Each row of a before or after table is a point. One or more steps were done to the points. Then noise was added and the rows were shuffled. The steps act on how far a point lies along the listed directions, d1 being the first. What was done? A step turns or swaps two directions, mirrors them in a line or flattens them onto one, adds a multiple of one to another, or multiplies one. Angles are multiples of 10 degrees, from the lower direction toward the higher: turns from -170 to 170, lines from 10 to 170 but not 90. Use the fewest steps. Two steps may share a direction if one is a turn and the other turns, adds or multiplies; they go together, in the order done. Otherwise the lowest direction goes first.

Directions:
(1): [ 0.46 -2.02]
(2): [-2.02 -0.46]
Before (13 x 2)
[[-0.40  0.02]
 [ 0.43  0.59]
 [-0.44 -0.89]
 [-0.96 -0.14]
 [ 0.07 -0.43]
 [ 0.42 -0.34]
 [-0.41 -0.71]
 [-0.34  0.12]
 [ 0.39 -0.20]
 [ 0.35 -0.33]
 [-0.20 -0.19]
 [ 0.47 -0.34]
 [-0.01  0.15]]
After (13 x 2)
[[-0.04 -0.51]
 [-0.10  0.12]
 [ 0.28 -0.33]
 [ 0.94 -0.34]
 [-0.09 -0.57]
 [ 0.29  0.06]
 [ 0.79  0.57]
 [ 0.79 -0.21]
 [ 0.19  0.32]
 [-0.07 -0.53]
 [ 0.31  0.30]
 [-0.75  0.12]
 [-0.13 -0.40]]
Steps: mirror d1 and d2 in the line at 170 degrees

Directions:
(1): [ 0.15  2.40  2.43  0.83  0.51 -0.45]
(2): [ 0.88  2.01 -2.01  1.21 -1.06  1.19]
(3): [ 0.78 -1.57  0.87  2.39  0.65  1.70]
(4): [ 2.83 -0.20  0.90 -1.66 -0.83  0.70]
(5): [-1.42  0.59  0.38 -1.45  0.68  2.78]
Before (13 x 6)
[[ 0.67  0.52  0.04  0.67 -0.39  0.02]
 [-0.57 -0.41 -0.59 -0.78 -0.20  0.07]
 [ 0.00 -0.40 -0.36  0.14 -0.21  0.27]
 [ 0.49  0.15  0.32  0.47 -0.11 -0.15]
 [-0.30 -0.03 -0.49 -0.20 -0.05  1.54]
 [ 0.83 -0.08  0.29  0.51 -0.18  0.04]
 [ 0.41  0.60 -0.17  0.42 -0.20  0.01]
 [-0.21  0.14 -0.33 -0.24  0.09 -0.20]
 [ 0.24  0.38  1.11 -0.24  0.60  0.87]
 [ 0.40  0.03  0.88 -0.42 -0.04 -0.17]
 [ 0.42  0.17  0.41 -0.24 -0.44  0.16]
 [-0.11  0.11 -0.42 -0.23  0.13  0.44]
 [-0.22 -0.26 -0.19  0.13  0.23  0.65]]
After (13 x 6)
[[ 0.15  0.24 -0.05 -0.35 -0.12  1.59]
 [ 0.03  0.12  0.11  0.72  0.03 -0.25]
 [-0.37  0.28  0.83  0.10  0.24 -0.41]
 [-0.10  0.51  0.53  0.18 -0.21 -0.02]
 [ 0.13 -0.25 -0.05 -0.06  0.13  0.74]
 [ 0.16  0.53 -0.17  0.97 -0.24 -0.09]
 [ 0.01  0.07 -0.33 -0.38  0.02 -0.13]
 [ 0.37  0.19  0.35  0.86  0.02 -0.13]
 [ 0.07  0.52 -0.39  0.59 -0.12 -0.06]
 [ 0.43 -0.21 -0.01 -0.04 -0.28  0.33]
 [ 0.22 -0.16 -0.02 -1.12 -0.36  0.21]
 [-0.78  0.40  0.75  0.33  0.90  0.63]
 [ 0.15  0.18 -0.24 -0.33  0.08  0.48]]
Steps: turn d1 and d4 by -70 degrees
